Rows are points. The window is the flat piece filled in between its corners: a triangle in 3 columns, a solid with four corners in 4, and so on. A path goes straight from each point to the next, and from the last back to the first. After which points does the path pass through the window?

Window (3 x 3):
[[-2.5  5.5 -0.6]
 [ 0.3 -6.4 -0.6]
 [-2.2 -4.5  1.7]]
Path:
(1): [-4.6  0.8 -1.6]
(2): [-4.1  2.9 -1.5]
(3): [2.8 3.4 1.8]
(4): [ 0.9 -1.3  0.4]
(5): [-5.0  0.8 -2.2]
(6): [-5.5 -4.4  0.2]
(7): [ 2.3 -2.8  2.6]
(8): [  3.6 -10.6   2.7]
(9): [-1.3 -9.7 -1.6]
(10): [-3.6  1.5 -4.2]
(11): [1.3 3.5 1.1]
(12): [ 0.9  0.4 -0.3]
(13): [-4.7 -2.8 -3.4]
(14): [-3.7 -8.4 -1.3]
(15): [ 1.9 -6.3  4.8]
(16): [-1.8  1.4  3.3]
Through the window after points: 2, 4, 6

Window (6 x 6):
[[-0.3  1.4  1.0  2.3  8.3 -0.1]
 [ 5.9  6.8  0.0 -3.8  0.6 -1.7]
 [ 5.1 -3.2 -1.8  1.2 -5.9  6.5]
 [-1.5  3.4  1.9  4.5  2.6 -2.3]
 [-6.0 -1.3  2.0  0.4  7.0 -5.9]
 [ 7.2 -0.7  4.8 -1.1 -4.6  4.2]]
Path:
(1): [-4.0  4.6  2.7  3.7  4.6  1.6]
(2): [ 4.4 -1.2 -0.3  1.5  5.5 -3.8]
(3): [ 4.7 -3.2  3.8  3.5  4.0 -4.0]
(4): [-1.3  5.1  0.0 -0.9 -3.7  2.3]
(5): [-3.2  8.7 -0.5  1.8 -3.5  4.3]
(6): [ 1.1 -1.1  2.5  3.5  4.8 -4.3]
(7): [ 7.0 -1.6  2.1 -1.1 -0.4 -2.7]
(8): [-0.9  0.8  2.5  1.9 -2.1  6.0]
(9): [-2.7  3.6  5.8 -2.9 -1.6  2.1]
(10): [ 5.5 -2.7 -1.5  1.8  4.7 -4.4]
(11): [ 5.6 -0.5  2.0  1.8  5.6 -4.6]
(12): [-1.4  4.2  0.3 -2.3  2.5  4.0]
Through the window after points: 1, 5, 7, 9

Window, 9 rows:
[[  1.7   4.2  -2.0   2.8   9.6  -5.2   2.0   2.2  -1.4]
 [ -0.8   2.7   4.7   1.7   1.7  -2.6   3.8   0.8   4.2]
 [  3.3   0.1  -5.3   4.9   0.1  -3.7   0.7   4.6  -3.6]
 [  5.7  -5.0   1.3  -4.8  -3.4   9.4  -2.4   4.0  -6.2]
 [ -5.3  -2.0  -0.5  -0.1   1.5   0.7   3.8  -0.6  -2.2]
 [ -1.2   6.3  -3.7   5.2   4.5   0.6   4.9   2.5   0.6]
 [  4.1  -2.0  -0.3 -10.1  -7.3   6.7  -3.0  -2.0  -3.2]
 [  0.2  -2.5  -2.3   1.6   3.5   0.5   7.8  -2.7   3.7]
 [ -2.3  -1.6  -1.9   3.5   3.1   1.8  -0.7  -2.2   3.8]]
Path:
(1): [-4.1  1.1 -3.3 -2.8 -0.5 -1.5  4.7  3.4  4.3]
(2): [ 4.2 -0.4 -1.0  5.1  3.4  3.4 -2.4 -1.9 -3.6]
(3): [ 1.6  3.7  0.3  7.0  1.7  1.0  1.3 -0.8 -4.9]
(4): [ 1.1 -0.2 -4.2 -3.9  0.0  1.0  2.0  3.3  1.4]
(5): [-4.4  1.7 -2.2  2.7  4.8 -6.7  2.8  9.8  4.4]
(6): [ 2.4  1.2  3.2  1.2  0.0  1.0  3.0 -3.4  0.1]
(7): [ 4.9 -4.4 -0.3  4.8 -5.2  1.9  1.6 -4.0 -5.4]
(8): [-4.0  3.2 -5.0 -1.4  6.7 -3.4  1.5  8.7  0.5]
(9): [ 1.5 -3.8 -0.1 -4.3 -2.2  4.6 -2.1  6.0 -1.4]
(10): [ 6.7 -1.7  0.0  0.8 -0.3  7.0  0.9 -1.5 -7.4]
(11): [ 3.2  1.1  0.9 -2.8 -2.8  4.8 -0.2 -4.1 -5.1]
(12): [ 0.7 -2.1 -3.4 -6.3 -2.6  3.3 -0.7  3.7  2.6]
Through the window after points: 1, 3, 5, 7, 9, 11
